Every row gives one point. Each copy is the shape, with its points in the same order, stretched, turned, moved and blurred by noise. Is it also mirrored, or only turned?
In the rows, zero is written as 128.

Shape (8 x 2):
[[ 51 146]
 [140 137]
 [167 131]
 [152 106]
 [148 158]
 [134 139]
 [172  94]
 [157 118]]
Copy 1:
[[ 73 185]
 [138 129]
 [146 106]
 [119 100]
 [153 140]
 [128 133]
 [120  91]
 [127 111]]
Copy 1 is: only turned
Copy 2 (8 x 2):
[[184 133]
 [115 135]
 [ 97 133]
 [105 101]
 [108 158]
 [118 136]
 [ 92  91]
 [106 115]]
Copy 2 is: mirrored
Copy 3, 8 rows:
[[ 91  67]
 [134 142]
 [135 158]
 [169 140]
 [110 148]
 [126 136]
 [176 158]
 [151 144]]
Copy 3 is: only turned
Copy 4, 8 rows:
[[ 96  66]
 [154 123]
 [168 138]
 [140 143]
 [170 112]
 [147 113]
 [144 164]
 [151 141]]
Copy 4 is: mirrored

Shape:
[[117 125 145]
 [154 138 109]
 [133 138 148]
 [112  68 117]
 [103  79 103]
 [101 151 100]
 [178 143 175]
 [107 118 156]]
Copy 1, 8 rows:
[[138 140 121]
 [111  98 125]
 [143 123 122]
 [108 126  77]
 [ 96 131  85]
 [ 83 132 154]
 [185  91 116]
 [146 146 109]]
Copy 1 is: mirrored
Copy 2 (8 x 3):
[[134 144 135]
 [124  91 123]
 [140 130 119]
 [ 89 178 168]
 [105 169 182]
 [177 120 168]
 [111 109  75]
 [134 166 138]]
Copy 2 is: mirrored
Copy 3:
[[104 146 108]
 [133 128 146]
 [ 98 134 125]
 [149 134  71]
 [161 150  84]
 [131 176 138]
 [ 73  89 136]
 [ 97 147  93]]
Copy 3 is: only turned
Copy 4:
[[114 130 152]
 [137 137 105]
 [110 119 134]
 [155 133 177]
 [160 149 166]
 [126 180 117]
 [105  77 118]
 [103 122 166]]
Copy 4 is: mirrored

Shape (10 x 4):
[[129 154 118 145]
 [121 158 162 145]
 [147 109 151 148]
 [156 122 117 138]
 [ 41 120 124 152]
 [125 160 114 143]
 [157 162 137 134]
 [147 148 119 133]
 [141 163 150 106]
 [155  76 151 138]]
Copy 1:
[[126 100 131 154]
 [139 127 155 167]
 [169 136 121 119]
 [152 111 120 110]
 [ 86 132 105 216]
 [120  97 135 160]
 [147 109 153 129]
 [138 105 136 129]
 [132 128 167 130]
 [182 150 108  91]]
Copy 1 is: mirrored
Copy 2:
[[ 98 136 109 114]
 [102 178 117 111]
 [148 139 110 151]
 [139 121  98 129]
 [ 78 149 215 148]
 [ 96 137 111 108]
 [122 156  84 102]
 [116 136  95 108]
 [129 172 106  75]
 [179 125 115 165]]
Copy 2 is: only turned
Copy 3:
[[ 96 142 120 127]
 [ 73 121  93 134]
 [127  92 142 139]
 [122 116 155 141]
 [147 143  60 144]
 [ 89 149 114 128]
 [ 68 129 131 133]
 [ 94 135 134 134]
 [ 54 136 105 156]
 [161  69 162 159]]
Copy 3 is: mirrored

Shape (9 x 4):
[[ 89 147 113 146]
 [153 134 126  98]
 [129 137 119 135]
 [136 107 121 100]
 [112 141 165 177]
 [ 89 122 141 132]
 [100 115 113 103]
 [210 105 111 147]
 [154 144 143 156]]
Copy 1, 9 rows:
[[108 150 117  78]
 [160 138 149 161]
 [138 141 132 120]
 [111 150 156 162]
 [137 147  57  93]
 [ 89 176 101 104]
 [ 83 171 157 134]
 [177  79 151 191]
 [167 127 100 127]]
Copy 1 is: only turned
Copy 2, 9 rows:
[[107 167 130 121]
 [132 109  96 141]
 [114 132 122 130]
 [146 123 105 110]
 [116 146 176 159]
 [147 157 135 122]
 [152 156 103 102]
 [ 92  51 137 126]
 [100 108 146 157]]
Copy 2 is: only turned
Copy 3 (9 x 4):
[[125 128 159  86]
 [157 141 110 148]
 [130 139 126 109]
 [141 128 130 169]
 [101  96 104  73]
 [124  96 146 124]
 [143 120 165 155]
 [ 91 188  73 141]
 [118 140  93  92]]
Copy 3 is: mirrored

Shape, 11 rows:
[[ 98 129 143 147 160 157]
 [113 133 122 147 129 142]
 [136 141 144 114 127 141]
 [137 128 143 153 188 153]
 [129 139  27  40 156 137]
 [136 149 111 135 113 149]
 [125 107 114  84 111 161]
 [133 145 124 156 117 173]
 [132 135 129 153 117 130]
 [123 138 133 154 108 135]
 [135  96 128 143 124 151]]
Copy 1 (11 x 6):
[[139 167 153 130  97 117]
 [144 142 145 134 113 132]
 [143 155 111 120 133 126]
 [157 161 147 114  94  80]
 [192 151 107  46 204 185]
 [169 136 117 133 121 143]
 [158 170 115 151 181 162]
 [171 153 136 161  99 136]
 [147 123 130 137 116 122]
 [142 128 130 146 113 132]
 [157 148 139 172 141 117]]
Copy 1 is: mirrored
Copy 2, 11 rows:
[[123 129 170  88 146 156]
 [108 120 140 110 120 132]
 [131 106 153 146 133 137]
 [114 133 142 103 173 181]
 [204 136  85 143  60 164]
 [122  90 122 134 108 130]
 [180 123 136 127 124 111]
 [108  82 122 109 124 132]
 [ 98 117 130 129 131 117]
 [ 97 115 140 130 124 113]
 [128 143 123 106 153 119]]
Copy 2 is: only turned
Copy 3, 11 rows:
[[123 123 147  63 140 162]
 [116 121 129 100 132 132]
 [135 129 117 118 135 157]
 [118 163 176  81 134 179]
 [147  66 166 118   7 128]
 [112 126 102 123 115 135]
 [127  69 139 131  99 153]
 [ 98 129 100 109 124 151]
 [113 138 121 123 146 127]
 [112 131 108 120 149 126]
 [103 112 162 132 136 146]]
Copy 3 is: mirrored

Shape (12 x 8):
[[ 99 166 117 106 129 135 127 165]
 [113 152 115 146 124 140 148 174]
 [124 155 117 133  91 144 150 135]
 [129  72 149 129 105  99 115 118]
 [149  88 167 122 131 140 135 165]
 [139 118 174 132 110 120  93 104]
 [ 81 148 119 126  80 148 127 169]
 [ 95 141 116 159 105 117 125 165]
 [146  77 126 124 117 111  87 119]
 [160 101 159 102 115  97 133 150]
 [112  76 152 111 143 104 119  95]
 [137  98 140 116 120 136 110 115]]
Copy 1, 12 rows:
[[116 167 140 131 103 131 199 144]
 [117 126 132 134 107 135 207  94]
 [ 90  95 140 136 133 104 179 130]
 [146 115 107 105  80  98  40  99]
 [122 161 113 126  98 116  86  56]
 [136 144 132  71 149  81  63 105]
 [105 129 144 133  67  61 210 128]
 [141 115 121 107  87 106 182  99]
 [154 134  60 109 106  93  49 114]
 [ 95 159 109 110  83 145  69  81]
 [171 131 136 111  94 132  22 143]
 [141 144 109 124 124  94  75 126]]
Copy 1 is: only turned
Copy 2 (12 x 8):
[[115 130 114 153 124 118 118 177]
 [130 106  71 140 118 116 109 151]
 [100  97  92 130 114 141 118 115]
 [129 125 133  66 142 144 159  96]
 [156 102  89 102 165 159 133 144]
 [147 116 158 105 114 169 170 109]
 [ 82 104  98 110  93 138 132 167]
 [117 122  90 112  90 115 127 143]
 [139 170 146  82 130 168 156  98]
 [154 108 132  85 164 142  94 111]
 [137 146 155 104 169 129 180 112]
 [131 136 132 110 140 169 160 115]]
Copy 2 is: mirrored
Copy 3, 12 rows:
[[156 155 103 145 163 118 110 140]
 [164 167 108 155 129 131 126 160]
 [136 146 109 131 122 108 130 142]
 [107 131 172  90 108 149 142 127]
 [106 132 176 127 135 145 115 172]
 [125  98 163 100 141 111 119 126]
 [159 186 112 121 141 102 118 149]
 [178 171 123 135 129 133 144 142]
 [115 103 151  71 130 156 139 143]
 [ 99 131 169 125 145 144 142 145]
 [103 114 158 103 109 149 102 107]
 [105 115 138  89 131 138 115 143]]
Copy 3 is: mirrored
